Every row gives one point. Each copy is the shape, with its points in the same order, stretched, turned, moved and blurred by noise. Say if it was mirrored as well.

Shape (8 x 3):
[[ 20  -7  17]
 [-21 -25 -15]
 [ -9  23   0]
 [ -9 -22  28]
 [-60  -8 -36]
 [ 40   1   0]
 [  2  34  10]
 [  9   4   4]]
Copy 1 (8 x 3):
[[ 29 -10 -20]
 [ 14 -14  16]
 [ -2  10 -15]
 [ 15 -40  -8]
 [-27   2  39]
 [ 46  11 -13]
 [ -6  16 -23]
 [ 20   0 -14]]
Copy 1 is: mirrored
Copy 2 (8 x 3):
[[-22  18  26]
 [-31 -31  -9]
 [ -1  12 -11]
 [-46  16   5]
 [-19 -54 -50]
 [ -2   9  40]
 [  6  27  -3]
 [-12   8  11]]
Copy 2 is: only turned

Shape (8 x 4):
[[ 28   1  28  -3]
 [ 17  20  33 -31]
 [ 11 -35  -4   1]
 [ 22   2  12 -15]
 [ -1  -8 -12 -11]
 [-19 -10 -27  19]
 [-10 -11 -13  -7]
 [ 19   1 -17 -17]]
Copy 1 (8 x 4):
[[ 24  38  -4  21]
 [ 24  56  33   7]
 [ -5  -5 -39 -13]
 [ 22  25   6   0]
 [ -3  -6   0 -18]
 [-23 -38 -16  -3]
 [-12 -11  -5 -19]
 [ 22  -9  12 -22]]
Copy 1 is: mirrored
Copy 2 (8 x 4):
[[ 23  19 -11 -35]
 [ 27  10 -37 -38]
 [-31  16   8 -21]
 [  4  19 -22 -23]
 [-27   1 -21  -2]
 [-27 -12  -3  22]
 [-31  -2 -16  -2]
 [-13  22 -19  -7]]
Copy 2 is: mirrored
Copy 3 (8 x 4):
[[-15 -41  17 -22]
 [-18 -16  -8 -60]
 [  2 -33   3  33]
 [  1 -25   2 -22]
 [  5   2 -12   5]
 [  4  32  14  33]
 [  3   9  -8   8]
 [ 23  -7 -14   1]]
Copy 3 is: only turned
Copy 4 (8 x 4):
[[ 27   3 -20  37]
 [ 54  12  13  34]
 [ -2 -12 -29 -26]
 [ 20  13  -5  20]
 [  2   3  12 -21]
 [-29 -12   7 -30]
 [  3  -3  13 -22]
 [ -3  27  12  -7]]
Copy 4 is: only turned

Shape (13 x 8):
[[-13  18 -41 -19 -13 -25  -3  25]
 [ 28 -35  19  16  -7 -21  -3   0]
 [  0 -18 -20  19  51 -23 -14  11]
 [  4  -2  17  15   4 -25  -7  14]
 [  2  -7 -47  22 -10 -16 -20  23]
 [ 42  18  11  21  -4 -22   1  27]
 [  9  21 -16   3  -4 -24  -1 -35]
 [ -7  15  13  -2  -3 -12 -14  -1]
 [ -7 -19 -10 -56  -2  22  -9 -14]
 [-15  -5  12  26  -2  58 -11  17]
 [ -3  13 -33  18 -14 -17  17  11]
 [-15  13  18  23  12 -19  24 -57]
 [-13 -41   1  -4  44  45 -14  25]]
Copy 1 (13 x 8):
[[  7  29 -21 -21  -7   8  13  -6]
 [ 12 -47 -10  11 -23  -6 -13  15]
 [ 51  -8  11 -21  19 -13  17  10]
 [  8 -27   5 -22  -1   1 -17   4]
 [ 31  20 -22 -16 -19 -16  -1  21]
 [ 13 -25 -25 -17   2 -15 -50  -9]
 [ 12  10  16  -2 -18 -11  -9 -26]
 [ -9  -3  20 -13  -1  10 -16  -6]
 [-14  23  14  47  -3  26  32  12]
 [-23  12  15  18  24 -29 -31  56]
 [ -1  16 -20 -23 -16 -34  -4   1]
 [-16 -14  47 -12  -1 -32  -6 -26]
 [ 14   5  16  28  43  -6  16  60]]
Copy 1 is: mirrored
Copy 2 (13 x 8):
[[ 14 -13  -1 -48  -7   2 -13  27]
 [ -7  29  39   6  -9  13  30   2]
 [ 10   9 -12  -7   7 -19  41  18]
 [ -1   8  29 -18  21   7  21   8]
 [ -2   1  19 -31 -19 -21  18  35]
 [-30  15  30 -37  19  32  22  31]
 [ -6  11  11   7  12  22 -19  30]
 [ -2   8  16 -13  27  -3  -3   4]
 [  5  28 -22 -12 -20  -9 -18 -34]
 [-54  -7  15 -22   6  -4  21 -34]
 [  0 -24  14 -29  -4  17   1  30]
 [  5 -16   7  38  44  28   4   0]
 [-21  10 -25 -22  -5 -29  51 -54]]
Copy 2 is: mirrored

Shape (13 x 9):
[[  7  12   7   1 -15 -15  -5  -7 -11]
 [  3  12   9  -2  13  -9  -9 -15   6]
 [-26 -29  -6 -16 -13  30  -9   7  -8]
 [-11 -24  -9  -2  21  -9   9   0   3]
 [ 18  18 -24  22  13   7  24  -9  22]
 [ -8 -10  12  -5 -11 -10   2 -18  17]
 [ 21  20  -1  15   6  -8  10  10  29]
 [-20  -9 -18  -6  18   2  15  -1  -8]
 [ 32   6 -12  11   6   6  -4   1  23]
 [ -4 -27 -36 -14 -13  19 -10  -4   3]
 [-23 -17 -35 -18  -3   5   0  12   3]
 [ 13   1   6  30 -17  -7 -18  -5  13]
 [ -5  13  -6  12   1  -2 -15  -8  16]]
Copy 1 (13 x 9):
[[ 13  -7 -13  -5  -9  21   4 -14   4]
 [ -2 -16 -12  10  -9  -1 -23  -9  20]
 [-37  21   9  -1   9 -10  19 -13 -29]
 [ -1  18   8 -12 -19  -9 -14  -1  12]
 [ 42  13   2 -14   5  -4 -56  -8   5]
 [ -2  -6 -10  -6 -19   4  -1   1 -15]
 [ 51  -3 -29 -15   5  -8 -21  -6   4]
 [-12  17   7 -16 -13  -1 -27  -3  11]
 [ 34   1   0   5  14 -13 -23  -7   8]
 [-18  35  21   4  12   5   1   9 -10]
 [-18  41  -5 -15  13   2   3  13   2]
 [ 30   2 -22  11 -10   9   0 -17  -4]
 [  7   7 -29  10  -3   3 -25  -3  12]]
Copy 1 is: only turned
Copy 2 (13 x 9):
[[-12  -8  17   1 -14 -21  23  -2   1]
 [ -4  -8  13  -8 -13 -25   5  13  20]
 [-18 -12   9  11   0  -9 -42 -23 -18]
 [  1   6  -3 -14  19  -6 -13 -17   3]
 [ -9  -2 -18   4  20  31  30  -3  18]
 [-28   2   4  12   4 -25  -5   8   6]
 [ -1 -15 -28   6   9   4  25  25   6]
 [ -8  -6   6 -16  18   4 -13 -30   1]
 [ 11  -6 -32  10 -10   3  10  12  15]
 [-16  -3 -22  18   4   1 -28 -39   3]
 [-10 -11 -16   7  16  -2 -24 -40  -6]
 [ -2   1  11  26   0 -12  24  15  14]
 [ -7 -12  12  14  -3 -13   3  14  22]]
Copy 2 is: mirrored
Copy 3 (13 x 9):
[[ -5   5   5  -8  -2   3 -21 -16  13]
 [  0  12  18  12  -1 -20 -10 -20 -12]
 [ 16  -9  19 -39   2  -7  13  44   9]
 [ 16  17   1  18   0 -13  31  24  -6]
 [-10  14 -11  41   8   3  -9   0 -54]
 [ 19  -7  28  11  22   1  -7   1  -1]
 [  2  -5 -10  33   5  -9 -15 -16 -39]
 [ 10  20   3  11  -7 -18  18  39  -4]
 [-19  -1  -9  15  13  -3  -4 -21 -41]
 [-23 -13   9 -22  22   2  18  39  -4]
 [ -9 -17   4  -7   6 -18  19  60   4]
 [ -9 -14   5  -1  -4  19  -8 -27 -13]
 [-12 -12  17  10  -5 -12 -10  -4 -20]]
Copy 3 is: only turned
Copy 4 (13 x 9):
[[ 17 -14  -8 -17  -9   5   1   6  10]
 [ 11   3  13 -14 -11   2  -2  15 -17]
 [-11  30 -44   6  15  19 -11 -33  -6]
 [-31  13   0  -1   0   5 -38  -5 -10]
 [-11   6   1   7  12 -20  -8  38 -47]
 [ -7   5  -2   5 -11  17   2  20  -2]
 [-11 -15  15  15   6 -15  13  23 -21]
 [-25  14 -10 -11   9   7 -46  -6 -20]
 [ -6   5   0  14  -2 -25  17  13 -30]
 [-30  21 -41   3   1  -2  -5 -14 -22]
 [-49   3 -25   0   9  12 -26 -20 -17]
 [  3   0 -20 -11  11  -7  38  21  11]
 [-11   1  -8 -17   9   4  19  21 -18]]
Copy 4 is: only turned
